Each row of a before or after table is a point. One or more steps were done to the points. Then noise was added and the rows were shuffled. The steps act on columns, c1 being the first. Name the steps. A step turns or swaps two columns, mirrors them in a line or flattens them onto one, adds a multiple of one to another, or multiplies or shifts one. Angles are multiples of 10 degrees, from the lower column toward the higher: turns from -170 to 170, lines from 10 to 170 but not 90. Use the fewest steps. Two steps may share a column if one is a turn and the other turns, adds or multiplies; they go together, in the order done. Otherwise the lowest column goes first.

Before:
[[ 0.49  0.21]
 [-0.13 -0.09]
 [-0.14 -0.12]
 [ 0.04 -0.08]
 [-0.04  0.25]
 [ 0.74 -0.13]
 [-0.41  0.32]
 [-0.18 -0.03]
 [-0.85  0.47]
 [-0.16 -0.09]
 [-0.30 -0.25]
 [ 0.01 -0.15]
 [-0.19 -0.05]
 [ 0.19  0.06]]
After (14 x 2):
[[ 0.40  0.01]
 [ 0.19  0.05]
 [-0.50 -0.57]
 [ 0.18 -0.03]
 [ 0.17  0.01]
 [ 0.09  0.50]
 [ 0.16  0.10]
 [-0.49 -0.14]
 [ 0.02 -0.09]
 [ 0.32  0.89]
 [-0.13  0.20]
 [-0.18 -0.08]
 [ 0.06 -0.13]
 [ 0.15  0.10]]
Steps: mirror c1 and c2 in the line at 110 degrees

Before, 14 rows:
[[-0.51  0.72 -0.32 -0.46]
 [ 0.27  0.24 -0.18  0.35]
 [ 0.42 -0.05  0.44  0.21]
 [ 0.25  0.56  0.13 -0.38]
 [ 0.07 -0.40 -0.05  0.06]
 [ 0.23  0.15  0.03  0.33]
 [ 0.32 -0.47  0.14  0.15]
 [ 0.17  0.40  0.23 -0.27]
 [ 0.45 -0.14  0.11 -0.06]
 [ 0.10  0.12 -0.70 -0.10]
 [ 0.50 -0.21  0.07  0.12]
 [ 0.12  0.53 -0.14 -0.54]
 [ 0.32  0.21  0.15 -0.06]
 [ 0.43 -0.47  0.25 -0.08]]
After:
[[-0.61 -0.11 -0.13  0.15]
 [-0.34  0.14  0.01  0.03]
 [ 0.23  0.15  0.65 -0.05]
 [-0.51 -0.18  0.17 -0.02]
 [-0.17  0.02  0.30  0.41]
 [-0.07  0.54  0.17 -0.21]
 [-0.18 -0.04  0.05  0.36]
 [-0.42 -0.04  0.17 -0.12]
 [-0.28  0.31 -0.10 -0.04]
 [-0.28  0.42  0.01 -0.10]
 [-0.35 -0.38  0.04 -0.08]
 [-0.51 -0.24  0.03 -0.32]
 [ 0.59  0.58  0.02 -0.06]
 [-0.06 -0.23  0.09 -0.14]]
Steps: turn c1 and c3 by 150 degrees; turn c2 and c4 by 30 degrees; multiply c2 by 0.7

Before (8 x 8):
[[-0.13  0.28 -0.25 -0.08 -0.15 -0.01 -0.39 -0.18]
 [-0.47  0.10 -0.19 -0.13 -0.18 -0.09  0.11 -0.27]
 [-0.10  0.35  0.02  0.22 -0.08 -0.05  0.13  0.07]
 [-0.30 -0.01  0.10  0.07 -0.20  0.03 -0.43 -0.11]
 [-0.05 -0.08 -0.24  0.24 -0.24  0.15 -0.04 -0.23]
 [-0.14 -0.02 -0.02 -0.15 -0.13  1.48 -0.03 -0.12]
 [-0.23  0.12 -0.25  0.08  0.28 -0.08  0.12  0.37]
 [-0.34  0.23 -0.18  0.33  0.13  0.07 -0.07 -0.17]]
After:
[[-0.62  0.06 -0.20 -0.08  0.20 -0.14 -0.21 -0.28]
 [ 0.06  0.24 -0.10  0.15  0.10  0.24 -0.46 -0.24]
 [-0.63 -0.17 -0.14 -0.06  0.31  0.21  0.17  0.08]
 [-0.67 -0.27 -0.04  0.08  0.09  0.33 -0.39 -0.17]
 [-0.12  0.12 -0.01  1.48  0.09 -0.15 -0.08 -0.11]
 [-0.56 -0.06  0.21 -0.01  0.29 -0.07 -0.83 -0.17]
 [-0.45 -0.29 -0.24 -0.08 -0.10  0.08 -0.31  0.35]
 [-0.31  0.16  0.44  0.02  0.13  0.07 -0.25 -0.10]]
Steps: add -1.5 times c2 to c1; turn c2 and c5 by 130 degrees; turn c3 and c7 by 60 degrees; multiply c7 by 2; swap c4 and c6

Before, 12 rows:
[[-0.35 -0.42 -0.12  0.66  0.44 -0.06 -0.56  0.19  0.13  0.30  0.05]
 [ 0.23 -0.40  0.34 -0.36 -0.08  0.05  0.15 -0.26 -0.32 -0.49 -0.04]
 [-0.15 -0.31 -0.14  0.47 -0.16 -0.40  0.35 -0.01  0.04  0.03  0.04]
 [-0.40 -0.55  0.22  0.12 -0.17 -0.35  0.00 -0.43 -0.09 -0.11  0.23]
 [-0.58  0.41 -0.10 -0.31 -0.15 -0.19  0.23 -0.42  0.57  0.01 -0.10]
 [-0.33  0.36 -0.44 -0.24 -0.10 -0.49 -0.05 -0.65  0.29 -0.09 -0.14]
 [ 0.10 -0.46 -0.14 -0.08  0.57 -0.22  0.15 -0.60 -0.19 -0.06  0.31]
 [ 0.03 -0.23 -0.13 -0.54 -0.40  0.00  0.26 -0.06  0.07  0.14  0.14]
 [ 0.02 -0.27 -0.03  0.22 -0.02 -0.32 -0.01 -0.39  0.46  0.20  0.08]
 [ 0.04 -0.22 -0.11  0.29  0.08 -0.21 -0.16 -0.21  0.08 -0.47  0.80]
 [-0.24 -0.34 -0.43 -0.02  0.34  0.33 -0.32 -0.55  0.08 -0.58  0.22]
 [-0.26 -0.40  0.00 -0.32 -0.03 -0.24 -0.09  0.19  0.47 -0.08 -0.12]]
After:
[[-0.19 -0.18  0.50 -0.07 -0.27 -0.12  0.82 -0.25 -0.04 -0.30 -0.04]
 [-0.30 -0.36 -0.25 -0.07 -0.19 -0.10  0.12 -0.36 -0.07  0.06  0.01]
 [-0.57 -0.39  0.09  0.17  0.28 -0.10 -0.12  0.21 -0.02 -0.12 -0.12]
 [-0.58 -0.37  0.30  0.44 -0.21  0.31  0.27 -0.57  0.09 -0.65 -0.27]
 [-0.08 -0.34  0.76  0.27  0.33 -0.05 -0.07 -0.20 -0.07  0.03  0.09]
 [-0.57  0.37 -0.19  0.24  0.23 -0.36 -0.16 -0.66 -0.10 -0.40 -0.06]
 [-0.49 -0.25 -0.11 -0.46 -0.26 -0.35 -0.02 -0.06 -0.14 -0.10  0.36]
 [-0.16 -0.48 -0.06  0.63 -0.32 -0.25  0.24 -0.63 -0.13 -0.13  0.21]
 [-0.90  0.43 -0.02  0.25  0.36  0.00 -0.15 -0.45  0.02 -0.11  0.26]
 [-0.28 -0.23 -0.21  0.03  0.63  0.03  0.13 -0.03 -0.02 -0.03  0.30]
 [-0.73 -0.52  0.33 -0.07  0.05 -0.35  0.26 -0.41 -0.08  0.09 -0.02]
 [-0.64 -0.43 -0.39 -0.09 -0.82 -0.11  0.16  0.20 -0.03  0.09 -0.56]]
Steps: shift c1 by -0.30; turn c3 and c10 by 60 degrees; multiply c3 by 1.3; turn c4 and c5 by -130 degrees; add -0.3 times c8 to c4; flatten c6 and c9 onto the line at 20 degrees; mirror c7 and c11 in the line at 50 degrees
